Rows are points. Before rounding, the points of a table are all equally far from one centre. They may lie mostly on one side of it. Write the centre, to within rounding.

Points (6 x 3)
[[ -8 -25  61]
 [ 11  -8  62]
 [-12 -53  42]
 [ 30 -56  41]
 [ 22 -39  61]
 [ 10 -65  22]]
Centre: [ 11 -24  24]

Points (13 x 9)
[[ 12  -6  10 -50 -39 -29  13 -37  43]
 [ 59   0  31 -45  31 -30 -29 -52   8]
 [  7  -4  95 -61  45 -40  -1 -13  39]
 [-14  -6  58 -23 -15 -43 -24  13  69]
 [ 31 -27  53   3  37 -25 -59 -26  23]
 [ 39 -41  56 -24  88 -28  -9 -12  -3]
 [  0 -27  54   3 -30 -59   9 -31   6]
 [ 19   3  26 -28 -43 -59  -2  14  16]
 [ -8   1  55  -6  31 -15 -13 -67  22]
 [ 45 -11  35 -25  30 -21 -50 -37  64]
 [ 40   8 -14 -57  28  -3   3 -45  37]
 [ 14 -42  36 -60 -10 -76 -25 -35  34]
 [ 14 -17  -6  -8  21   2 -21  27  76]]
Centre: [ 14 -23  27 -25  27 -34   8  -5  29]

Points (19 x 14)
[[ 33  38 -31 -54  11  22 -84  15  32  27 -57 -34  20 -18]
 [ 59   9 -37   1  39  -4 -66   3  40 -33 -13  17  28  -1]
 [ 48  43 -48 -54  46  15 -30 -10  60   9   8   2 -13 -39]
 [ 29  27  27 -64  65  27  -6 -52   4   2  11 -14  42  -9]
 [ 64  35 -16 -57  29  62 -36 -55  20  -4 -25 -35  -1  -7]
 [ 50  30  14 -63  -5   1 -35 -13   7 -41  19 -29   0  38]
 [ 47 -11  10 -42 -20  64 -31 -63  56   2  42   8   3  -2]
 [ 24  29 -16 -46  35  34 -87 -32  50 -16 -32 -22 -30 -23]
 [ 18  18  35 -41 -14   2 -53   3 -33 -22   0 -35  16  12]
 [ 87  -9 -18  21   8  30 -23  35  22  17 -38 -17  31 -11]
 [ 50  32 -37 -45  59  36 -30  12 -19 -19 -28  -6  17  27]
 [ 36  10   4 -37  58  25 -48 -33  15 -17 -13  -3 -44  54]
 [ -6  55  -3 -36  37  76 -35 -16  20  25 -55  21 -15  10]
 [ 62  20 -15 -38  41  37 -68  -5  81 -53  18   2  16  16]
 [ 48 -44 -23 -54 -44   8 -26  15  60  -1  26 -11 -17  -4]
 [ 17   9  11 -34  66  -5 -95  20  14  54 -13 -18  22   6]
 [ 56  38 -54 -31  12  11 -51  17  12  35 -37   1 -14  -3]
 [ 45  27   5 -17  75 -23 -17 -13  11   0   8  -5  33 -10]
 [ 36  36  23 -38   0  38 -46 -55  61  -4  21 -16  49  32]]
Centre: [ 31  -4  19 -45  20  38 -33  13  38   9 -10   3  10   0]

Points (31 x 24)
[[ 38 -23 -37  -7  -6  27  95  12 -10 -11 -16  -6  -7  16  12  22 -14 -31
  -54   6   7  -2  -7  -1]
 [ -4   1 -55 -28 -21  19  77  41 -46  -2 -35   8   7 -12  58   6 -27 -19
  -27 -17  12   0 -13  15]
 [-29  -8   3  -6  -4  46  79  17 -42  -9 -12 -13 -10  -2  20  11 -21 -45
    4  20  38 -20 -37  20]
 [-23 -28 -72   9   9   3  50  44  -8   6   1 -25  -5  37  24   8 -10 -28
  -41 -14 -50   6  30  12]
 [ 23  -1  11 -13   4   8  62  -7 -42   6 -25  22  -5 -20  35  25 -31 -22
  -16  15 -36 -13  11 -23]
 [ -8   4 -11 -13  -6  14  63  26 -26   6 -10  26  -6 -16  45  40 -43  -8
  -23  11  14  21 -14   1]
 [ -7 -12 -51   3   9  50  54  25 -13   9 -27  19  10 -19   5   8 -33 -47
   -8  21 -29 -20 -26 -14]
 [-11   7 -26 -13  17  19  50 -18 -23   0 -15  18  15 -24   8 -34  23 -62
  -37  31  -9  27 -42  -8]
 [ 22 -18   7  -6 -16  45  48  -2 -36   3 -36  -7 -24  12   2  18 -15 -51
   -7  19  38 -30  17  14]
 [ 20 -43 -27  -2 -16 -10  33  26 -39  16 -31 -10   4  -2   8   6   1 -11
  -23 -22 -11  -3 -31 -43]
 [ 13  -2 -22  17   0  22  53 -13 -31 -30  -8  24   3  -3  18   4  -9 -20
  -12  53  36   3 -25 -12]
 [  0  19  -8 -34 -22  38  63  24 -28   0 -41 -17 -15 -28  25  -7 -17 -32
  -33 -12 -11  23  -9   2]
 [  8  16 -21   4 -23  29  85  26 -42 -23  -1  25 -27  11 -15  31 -27 -23
  -17   9   6   0 -18  13]
 [-16   3 -34 -36   7  11  59 -18 -16 -24 -18  27 -64  -5  41  -7 -20 -19
  -21  -3  -7   4   1 -21]
 [ -2   7 -58 -29  30  30  58 -15 -17 -19 -22  22 -12  38  57 -21 -21 -46
  -33  -4  47   2 -15  30]
 [ 16   8 -38 -37  21  28  47  17 -39 -45 -25   1 -29   9   4  -1  39  15
   -3 -38 -26  15  -5  -1]
 [-37   6 -42 -12  24   9  33   5  18  15 -53   1 -33 -17  31   3  -8 -31
  -20 -12 -19 -22 -16  -7]
 [ 33  12 -15 -22 -11  56  66 -15 -41 -16 -30  16  -6 -13  -3  18  17 -20
  -52  -8 -11  11  -3   6]
 [-14  14 -35  10  19  53  45 -20 -50 -17  -4   0   2  -4   8   7   5 -13
  -28  36  34 -18 -48   7]
 [ 26  24 -25  -5  26 -22  44  -5 -20  -4  14  50  34   8  11  19  -3  -7
   -8   7   6 -16  15  -7]
 [ 19   1  -8 -30  25   6  69  18 -33  29 -40  10  39   1  27  24 -38 -21
  -30 -23 -26 -16  28   8]
 [ 21 -22 -86  22 -26  23  50 -26 -45  -5 -27  -6  10  45  -6  23  36 -36
   -6  15 -22  13   6  17]
 [ 15 -25 -37 -46   6  14   9  26 -13  16 -12  12  -6 -12   3  19  -8 -20
  -38  -6  27 -44 -29  39]
 [-13 -46  17 -37   0  23  58   5 -24 -13 -12  10  15  11  43  14 -17  -8
  -11   7 -17  35 -38 -27]
 [  5 -40 -36 -41  -2  54  59 -12 -35  27 -32  33  29  13  16 -23 -14 -27
   15  12  18   5 -48 -19]
 [ 23  -5 -45 -35  15  -7  65   1 -25 -36 -45   3  13 -10  27   8 -33 -26
  -19   2  -3 -13 -14 -18]
 [ 28 -22 -24 -31   8  16  35  -8 -27  -9 -22  22 -13 -17  25 -21   8 -11
  -51  20   1 -20  18 -33]
 [ -6 -19 -51 -12  10  14  34  -2 -17 -17 -16  11 -36  10  25  -5 -38 -64
    2  -7 -46 -21 -15 -28]
 [-13 -25 -45   4  -2  49  36  20  -9 -13 -20 -11  24  36  28  27  -3   0
   22  43 -25  10   1 -16]
 [ 11 -20 -17   5  -6  32  47  -6 -33 -19 -26   2  22 -12  33  24 -58 -15
  -25  17   8   6 -43   6]
 [ 18 -21 -46 -17  22 -14  36  18 -32  -4 -28  40  12  30   2  24  13 -41
  -35   3  27 -16 -25 -24]]
Centre: [ -9 -18 -25 -11  10  12  44  -5 -37  10 -13   8  -1  26  14 -11   1 -17
  -6  -1 -14   2  -5  32]

Points (29 x 24)
[[ 60  34  26  39 -11  72 -27 -32 -28 -14  17   7   2  12 -87 -28  11   9
  -19 -12  36  23 -43   3]
 [ 48  42  50  54   0  57   2 -46  24  -4   8 -26   4   5 -75 -43 -32 -19
    0  51  34  26 -12  -7]
 [ 35  51  28 -30  -4  83 -16 -35  34  25   2 -25  49   1 -65 -14   8 -18
    6  17  83  36 -23  30]
 [ 49  58  33  -1 -36  67  -1 -40  -6  76  -9 -15  38   2 -61 -54  13 -19
  -27  54  28  33   7 -42]
 [ 65  67   2  20  42  63   3  -8  22  11  16 -30  31  43 -44 -33  21  -4
   -4  15  25  44   5  -5]
 [ 33  61  28  49  22  36 -17 -11  41  63   5 -24  -1  48 -54 -48  16 -35
   -9  19  41  25 -27 -24]
 [ 62  62  53  23   5  53 -12  11  34  25  14  24   1  43 -33 -53   5 -25
   10  45  25  34  -5 -16]
 [ 61  80  15 -17 -28  26  25   0  -7  35   4 -47  27  60 -87 -23  13  -7
   -7  15  30  20 -15 -27]
 [ 66  17  21  13  -1  91  -2 -29 -54  38 -54 -36  11  15 -86 -58 -11 -36
  -30  52 -33  -5   0  -8]
 [ 26  42  41  19   5  63 -15  -4  -9  -6  17 -11  55  47 -41 -53 -21  -7
  -40  42  10   0 -46  16]
 [ 63  41   7 -19 -12  44  -9 -10   5  23  13  30  65   3 -42 -48  -2  28
    4   1  53  47 -22  27]
 [ 67  52  -8  23   0  64   8 -10 -29  21  35 -35  30  24 -61 -61 -16 -22
    1  29  15  36  23   6]
 [ 17  54  64   1   0  69 -31  20  41  26  -9 -55  45  27 -90 -47  13 -13
   -5  27  53  42  -3  43]
 [ 62  42   6  10 -41  71 -19 -53   4 -11   8  19  38  32 -38 -40  35  -1
  -41  13  14  43   5 -10]
 [ 56  95  63  29 -11  55  -6 -24  41   1  -6 -28   9  29 -56 -18  16 -28
    6   4  35  45  -1  23]
 [ 84  27  66 -26 -16  49  -3 -38 -19 -14  -1 -62  13  20 -66 -57 -28  18
   35  48  55  15 -12  26]
 [ 56  30  47  14 -12  32 -28 -25  37  36   4  38  23  38 -67 -78   4   0
   -8  26  42   9 -14 -17]
 [ 57  24  51  29   2  95   1   3  -4  23 -14 -14  35  35 -66 -41  10  23
    9  42  52  33 -32  11]
 [ 21  39  24  -9  -2  50  -2   9  25  10  15 -25  59  49 -79 -40  24  16
    1  26 -14  12 -32  -2]
 [ 61  12  40  51  30  52 -21  24   4  23  21  10  22   7 -66 -11  53 -10
   -7  36  27  20  24  42]
 [ 88  34   1   2 -22  38 -21 -26 -11  30 -15 -13  24  61 -66 -31 -29  44
   -2  53  43  35  15 -31]
 [ 72  61  40  43 -11  67 -29 -21  43  21 -24  -5  -9  37 -74 -15 -22  38
  -27  12  10   3  24  24]
 [ 41  74  29   4  20  57 -37  22 -13  12   6  29  12  25 -70 -64 -18  24
   -1  17  72 -11  15  35]
 [ 55  82  37  18   8  70  26 -38 -22   3   5   5  20  12 -39 -16  30  16
  -27  16  25 -19  20   3]
 [ 67  17  13  36 -25  89 -19 -18   2  -6  -8  -2  13  73 -59 -73   0   0
    9  15  19  10 -10  11]
 [ 79  13  34   2 -41  42  20 -38 -23 -28 -16 -21  36  -4 -79   8  80  -5
  -26   9  38  30  22  19]
 [ 88  66  57  20 -23  45   1 -12  16  18 -26 -29  33  56 -75  12  -7   0
   -2   1  15  16  33  -4]
 [ 93  28  64  10 -29  59 -17 -69 -25  13 -29 -13  -5  17 -40 -73   6 -23
  -14   1  28  55 -15  47]
 [ 69  31  20  -9   1  79   3 -44 -14  27   2 -33  34  38 -75 -45   3  30
   15   1  36 -22 -11  25]]
Centre: [ 29  15  11 -10 -21  15 -37  14  -8   7 -57 -41 -11 -16 -19 -29   9 -12
 -13  16  30   2   5   3]
